Each row is a point. The points of each table are mixes of a few directions, plus a little noise. Count the directions of each table, and those that both share. Where both have some left over, give the other angles between the two spaces (their principal angles), to ten degrees, smallest first.

First:
array([[ 0.00, -0.62, -0.13],
       [ 0.19,  0.40,  0.14],
       [-0.48,  0.57, -0.04],
       [ 0.16,  0.23,  0.10],
       [ 0.08, -0.15, -0.01],
       [ 0.05, -0.43, -0.07]])
Second:
array([[-0.51,  0.02,  0.02],
       [ 0.55, -0.03, -0.04],
       [-0.63,  0.14,  0.16],
       [-0.17, -0.15, -0.17],
       [ 0.18, -0.04, -0.05],
       [ 0.58,  0.07,  0.08]])
Directions: first 2, second 2, shared 1; angles 40

First:
array([[ 0.02, -0.02, -0.03, -0.08,  0.02,  0.12,  0.08, -0.03],
       [-0.03,  0.03,  0.04,  0.11, -0.02, -0.16, -0.10,  0.04],
       [-0.13,  0.11,  0.17,  0.51, -0.09, -0.75, -0.48,  0.22],
       [ 0.14, -0.12, -0.18, -0.55,  0.10,  0.81,  0.52, -0.23],
       [ 0.10, -0.10, -0.15, -0.43,  0.08,  0.63,  0.40, -0.18],
       [-0.01,  0.00,  0.01,  0.02,  0.00, -0.03, -0.02,  0.01],
       [ 0.02, -0.02, -0.03, -0.08,  0.01,  0.12,  0.08, -0.03],
       [-0.16,  0.14,  0.22,  0.64, -0.12, -0.94, -0.60,  0.27],
       [ 0.04, -0.03, -0.05, -0.14,  0.03,  0.20,  0.13, -0.06]])
Second:
array([[ 0.22, -0.11,  0.26,  0.35, -0.04,  0.51,  0.25,  0.28],
       [-0.10,  0.14,  0.02, -0.03,  0.09,  0.16,  0.12,  0.19],
       [-0.29,  0.01,  0.03,  0.06,  0.11,  0.01,  0.03,  0.15],
       [ 0.66, -0.01, -0.75,  0.14, -0.54,  0.07, -0.06, -0.45],
       [-0.29,  0.00,  0.13, -0.24,  0.30,  0.05, -0.09,  0.15],
       [-0.47,  0.23,  0.14, -0.15,  0.13, -0.50,  0.03,  0.05],
       [ 0.27, -0.49,  0.18, -0.01,  0.15,  0.44, -0.26, -0.05],
       [ 0.03,  0.29, -0.49, -0.09, -0.30, -0.51, -0.02, -0.32],
       [ 0.55,  0.26,  0.35, -0.09, -0.14,  0.11,  0.28,  0.04],
       [-0.57, -0.32,  0.14,  0.05,  0.23, -0.33, -0.28, -0.03]])
Directions: first 1, second 5, shared 0; angles 40

First:
array([[-0.04,  0.44, -0.15,  0.12,  0.40,  0.29, -0.44, -0.14, -0.39,
         0.24, -0.94, -0.24],
       [ 0.18,  0.17, -0.03, -0.19,  0.04,  0.14,  0.15, -0.16, -0.11,
         0.14, -0.46, -0.30],
       [-0.25,  0.00, -0.04,  0.30,  0.15, -0.03, -0.40,  0.14, -0.06,
        -0.06,  0.13,  0.26],
       [ 0.10, -0.06,  0.03, -0.12, -0.11, -0.03,  0.21, -0.03,  0.07,
        -0.01,  0.08, -0.06],
       [-0.05, -0.19,  0.06,  0.03, -0.14, -0.14,  0.09,  0.10,  0.16,
        -0.12,  0.45,  0.18],
       [ 0.19, -0.17,  0.08, -0.25, -0.26, -0.09,  0.44, -0.04,  0.18,
        -0.05,  0.26, -0.10],
       [ 0.10, -0.15,  0.06, -0.14, -0.19, -0.09,  0.28,  0.00,  0.15,
        -0.06,  0.27, -0.01],
       [-0.23, -0.04, -0.02,  0.27,  0.10, -0.06, -0.33,  0.14, -0.02,
        -0.08,  0.20,  0.27]])
Second:
array([[ 0.07,  0.04, -0.02,  0.18, -0.42, -0.04,  0.02, -0.07,  0.17,
        -0.07, -0.22, -0.08],
       [ 0.39,  0.18, -0.04,  0.20, -0.13,  0.18,  0.10,  0.49,  0.03,
         0.36, -0.36, -0.31],
       [-0.12,  0.08, -0.05, -0.07,  0.47, -0.02,  0.09,  0.16, -0.37,
        -0.22,  0.13,  0.34],
       [ 0.01, -0.12,  0.02,  0.04, -0.41, -0.06, -0.12, -0.19,  0.32,
         0.25, -0.10, -0.32],
       [ 0.31,  0.17,  0.02,  0.24, -0.39,  0.15,  0.11,  0.13,  0.15,
        -0.11, -0.28, -0.08],
       [-0.23,  0.04, -0.15,  0.06,  0.20, -0.21,  0.05,  0.09, -0.31,
        -0.16, -0.08,  0.27],
       [-0.17, -0.07, -0.10,  0.02, -0.02, -0.19, -0.05,  0.00, -0.05,
         0.16, -0.09, -0.06],
       [-0.23, -0.23,  0.12, -0.44,  0.57,  0.03, -0.16, -0.22, -0.05,
         0.15,  0.58,  0.03],
       [-0.03, -0.08,  0.20, -0.22,  0.11,  0.16, -0.05, -0.38,  0.12,
        -0.35,  0.43,  0.20]])
Directions: first 2, second 4, shared 0; angles 60, 60
